Every row gives one point. Two turns around zero, p and q, are shown by what they do to some points. Write where each new point lands after one turn and then the other. Backwards means that the second turn is done in reverse. Each puzzle has new turns, and all numbers are rounded.
(in the rows, 128 means zero)

Turn p:
[112 133 122] => [117 130 142]
[137 141 141] => [148 126 132]
[ 99  71 135] => [ 82  87 110]
[168 144 119] => [157 155 109]
[143 154 132] => [154 141 136]
[108 124 119] => [108 128 138]
Turn q:
[152 154 151] => [101 157 144]
[ 96 129 125] => [120  99 116]
[157 113  98] => [163 153 117]
[107 116 137] => [128 103 135]
Where do these land?
p, then q backwards: [114 145 129] => [137 119 146]
q, then p: [157 155  93] => [134 175 151]
q, then p: [124  86 123] => [147 120  91]
q, then p backwards: [110 135 163] => [ 89 119 131]
p, then q: [135 119 133] => [139 129 122]

Turn p:
[105 133 169 129] => [110 170 118 121]
[133 156 113 147] => [139 124 122 163]
[128 100 107 130] => [136 112 156 116]
[144  85 135 128] => [148 126 142  88]
[130 167 117 107] => [107 109 102 153]
Turn q:
[158 153 154 137] => [136 100 165 138]
[132 127 105 136] => [132 120 115 109]
[130 135 101  99] => [125 149 134  95]
[ 90 132 163 148] => [150 137 118 177]
[130  93 116 121] => [ 98 132 107 121]
Where do these land?
q, then p: [123  94 155 149] => [143 139 169 146]
q, then p backwards: [124 125 115 118] => [127 122 144 124]
q, then p: [166 132  85 109] => [ 80 115 118  95]
q, then p: [109 138 117 128] => [135 112 113 136]
q, then p backwards: [102 119 171 124] => [105 164 122 156]
p, then q: [144 160 125 140] => [134 100 110 111]

Turn p:
[ 81 158 136 168 135 129] => [ 89 154 173 125 108 142]
[121 134 139 119 169 108] => [ 87 125 107 130 140 140]
[113 129  86  87 134 123] => [128 146  87  92 114 111]
[126  80 135 133 131 148] => [138  80 133 120 111 131]
[135 143 140 156  98 118] => [137 142 162 151 137 115]
[136 149 122  92 118 156] => [159 149 112 104 140 147]
[138 118 135 126 109 122] => [142 119 134 132 139 114]
[173 113 131 143 130 121] => [144 109 117 170 134 124]
Turn q:
[133 112 110 120 188 123] => [123 122  73 101 117 147]
[ 97 116 122 151 111 119] => [107 111 147 114 150 112]
[127 115 115 127 111 132] => [120 119 138 127 115 112]
[129 114 139 132 125 153] => [119 123 145 127 113 147]
[181 123 137 139 112 139] => [110 149 130 171 101 134]
[141 141 119 136 119 144] => [123 151 138 130 116 124]
[122 186 174  98 146 106] => [192 148 119 144 170 153]
[ 93 117 109 119 112 109] => [132 100 134 109 141  96]
Where do these land?
p, then q: [160 116 160 104 105 143] => [112 131  89 137 100 157]
p, then q: [107 143 110 115 115 118] => [159 135 122 131 140 114]
q, then p: [113 104 162 158  99 123] => [ 97  89 155 121 123 150]
q, then p: [136 140 123 142  94 106] => [ 91 132 139 150 134 121]
p, then q backwards: [120 137  93 144 155 116] => [169 116 107 138 134 138]
p, then q: [138 113 174 128 106 105] => [113 106  94 129 143 165]
q, then p: [111 153 117 141 172 147] => [141 156  96  99 135 152]
p, then q backwards: [136 122 112 119 149 158] => [138 117 133 107 159 139]
p, then q: [131 123 100 101 158 136] => [132 132 131 108 102  91]

Turn p:
[113 134 117 129  92 153 123 190] => [ 93 126 153 141 168  81 134 112]
[179 124 152  93 126 130 138 107] => [162 131 167 136 123 171 112 120]
[122 163 111 148 122 119 150 133] => [111 128 121 109 133 131 168 113]
[105 131 145 165 114 128 121 171] => [ 97 107 134 146 121  83 150 130]
[102 136 144 144 136 121  97 131] => [ 97 109 111 136 111 120 120 144]
[118 115 104 106 148 110 162 130] => [165 120 101 112 149 126 132 110]
[112 109 118 150 120 118 127 112] => [130 143 111 116 105 107 127 130]
[137 118 132  86 131 129 129  86] => [154 134 133 106 126 161  90 130]
[150 140 143 131 136 169 140 129] => [132 132 160 133 144 143 145 158]
[142 110 115 128 157 105  94  90] => [139 149  89 143 100 157 103 136]
Turn q:
[109 158 148 138 125 134 163 124] => [ 82 139 113 110 141 129 126 138]
[132 136 112 201 142 142 109 128] => [123 135  99 130  61 151 109 138]
[114 141 158 106 125 138 123 116] => [125 141 109 115 152 106 142 118]
[206 123 144 114 116 138 125 116] => [129 109 161 136 105  61 115 111]
[140  65 122 124 117 101 155 120] => [123  73 157 157 133 144 150 111]
[112 140 112 112 112 125 118 125] => [140 145 130 134 142 129 141 149]
[119 112 121 122 134 148 132 140] => [141 112 129 107 131 138 130 133]
[110 127 103 121 159 134 116 117] => [148 150 136 111 120 154 141 119]
[110 151 130 116 122  93 110 166] => [142 150 117 153 164 140  96 139]
Where do these land?
p, then q: [130 139 116 127 123 140 147 112] => [124 136 141 108 144 116 124 125]
q, then p: [101  86 158 132 112 126 128 126] => [169 158 105 121 135 111 135 139]
p, then q: [148  99 149 135 137 164 117 138] => [121 119 102 141 120 125  80 123]
q, then p backwards: [170 172 137 139  95 115 113 139] => [115  79 131 145 116 147  84 142]
p, then q: [104  90 118 135 139 108 172 133] => [126 123 185 162 124 119 123 118]
p, then q: [120  97 119 115 118 156 121 118] => [146 154 123 141 135 118  99 118]
p, then q: [116 111 109 130 161 117 111  93] => [159 139 149 127 114 127 116 168]
p, then q: [150 173 108 114 128 111 105 156] => [113 139 107  93 103 156 164 122]
p, then q: [128 185 125 151 122 123 114 161] => [ 98 119 110 104 140 174 160 130]
q, then p: [112 126 139 102 144 120 152 105] => [147 106 119 100 132 144 131 150]
